Each row of a before or after table is a point. The points were changed in one or more steps. Then noise was added and the rows were shuffled. The steps act on columns, c1 being the first. Write out the steps. A step turns or swaps two columns, mirrors them in a line or flattens them onto one, adds a multiple of one to another, or multiplies or shifts one. Angles are multiples of 10 degrees, from the lower column toward the higher: turns from -170 to 170, lines from 10 to 170 but not 90. Use the fewest steps. Two steps may share a column if one is a turn and the other turns, adds or multiplies; they go together, in the order done. Otherwise the lowest column goes first.

Before (10 x 2):
[[ 0.23  0.33]
 [-0.53  0.46]
 [-0.38  0.16]
 [ 0.18 -0.18]
 [ 0.78 -0.40]
 [-0.08 -0.10]
 [ 0.36 -0.51]
 [ 0.52  0.51]
 [ 0.48 -0.67]
 [ 0.44 -0.47]]
After (10 x 2):
[[-0.20 -0.16]
 [ 0.10 -0.09]
 [-0.45 -0.47]
 [ 0.51  0.42]
 [-0.52  0.47]
 [-0.35 -0.59]
 [-0.20  0.27]
 [-0.84 -0.41]
 [-0.47 -0.67]
 [ 0.35  0.23]]
Steps: multiply c1 by -1

Before (10 x 4):
[[ 0.43  0.29 -0.35  0.13]
 [ 0.29 -0.53  0.48 -0.12]
 [ 0.40 -0.45  0.20 -0.50]
 [ 1.07 -0.89 -0.27  0.39]
 [ 0.31 -0.27  0.66  0.16]
 [ 0.69 -1.14  0.15  0.15]
 [-0.15 -0.12 -0.05  0.05]
 [ 0.72 -0.36 -0.99 -0.61]
 [ 0.29 -0.28  0.45  0.62]
 [ 0.38  0.14  0.65 -0.31]]
After (10 x 4):
[[ 0.16 -0.26  0.65  0.16]
 [ 0.14  0.20  0.64 -0.30]
 [ 0.11 -0.31  0.46  0.61]
 [-0.06 -0.15 -0.09  0.02]
 [ 0.15  0.27 -0.34  0.09]
 [ 0.13 -0.57  0.52 -0.17]
 [ 0.15 -0.46  0.20 -0.44]
 [ 0.27 -0.38 -0.98 -0.60]
 [ 0.41 -0.88 -0.28  0.40]
 [ 0.28 -1.16  0.15  0.16]]
Steps: multiply c1 by 0.4

Before (9 x 9):
[[-0.72  0.28  0.04  0.25  0.37  0.30 -0.02  0.63  0.42]
 [ 0.52 -0.05 -0.27  0.24 -0.75 -0.04 -0.15  0.71  0.25]
 [ 0.18  0.66 -0.42  0.02  0.29 -0.20 -0.19  0.50  0.11]
 [ 0.22  0.36  0.40 -0.78 -0.58 -0.29 -0.79  0.47  0.15]
 [-0.28  0.69 -0.11  0.37 -0.80 -0.63  0.03  0.24  0.74]
 [-0.26 -0.03  0.03  0.25 -0.49  0.05 -0.32  0.01 -0.60]
 [ 0.44  0.70  0.16  0.87  0.76 -0.04  0.78  0.36 -0.06]
 [-0.08 -0.41 -0.25  0.32 -0.49  1.00 -0.20 -0.37 -0.34]
 [ 0.36  0.24 -0.12 -0.33 -0.55 -0.30  0.31  0.56  0.10]]
After (9 x 9):
[[ 0.19  0.92  0.80  0.35  0.89 -0.27 -0.78  0.49  0.18]
 [-0.09 -1.21 -0.53 -0.48  0.26  0.99 -0.20 -0.37 -0.35]
 [ 0.40  0.24 -0.27  0.04  0.63 -0.29  0.31  0.56  0.11]
 [-0.26 -0.74  0.05 -0.45  0.27  0.05 -0.31  0.01 -0.60]
 [-0.30 -0.40 -0.21 -0.73  0.45 -0.63  0.03  0.28  0.72]
 [-0.69  0.20  0.05 -0.04 -0.43  0.27 -0.02  0.63  0.42]
 [ 0.51 -0.95 -0.55 -0.56  0.53 -0.05 -0.15  0.73  0.23]
 [ 0.18  0.86 -0.84  0.13 -0.25 -0.17 -0.21  0.52  0.08]
 [ 0.43  0.14  0.32 -0.37 -1.11 -0.06  0.82  0.35 -0.04]]
Steps: turn c4 and c5 by -150 degrees; add 1.5 times c4 to c2; multiply c3 by 2
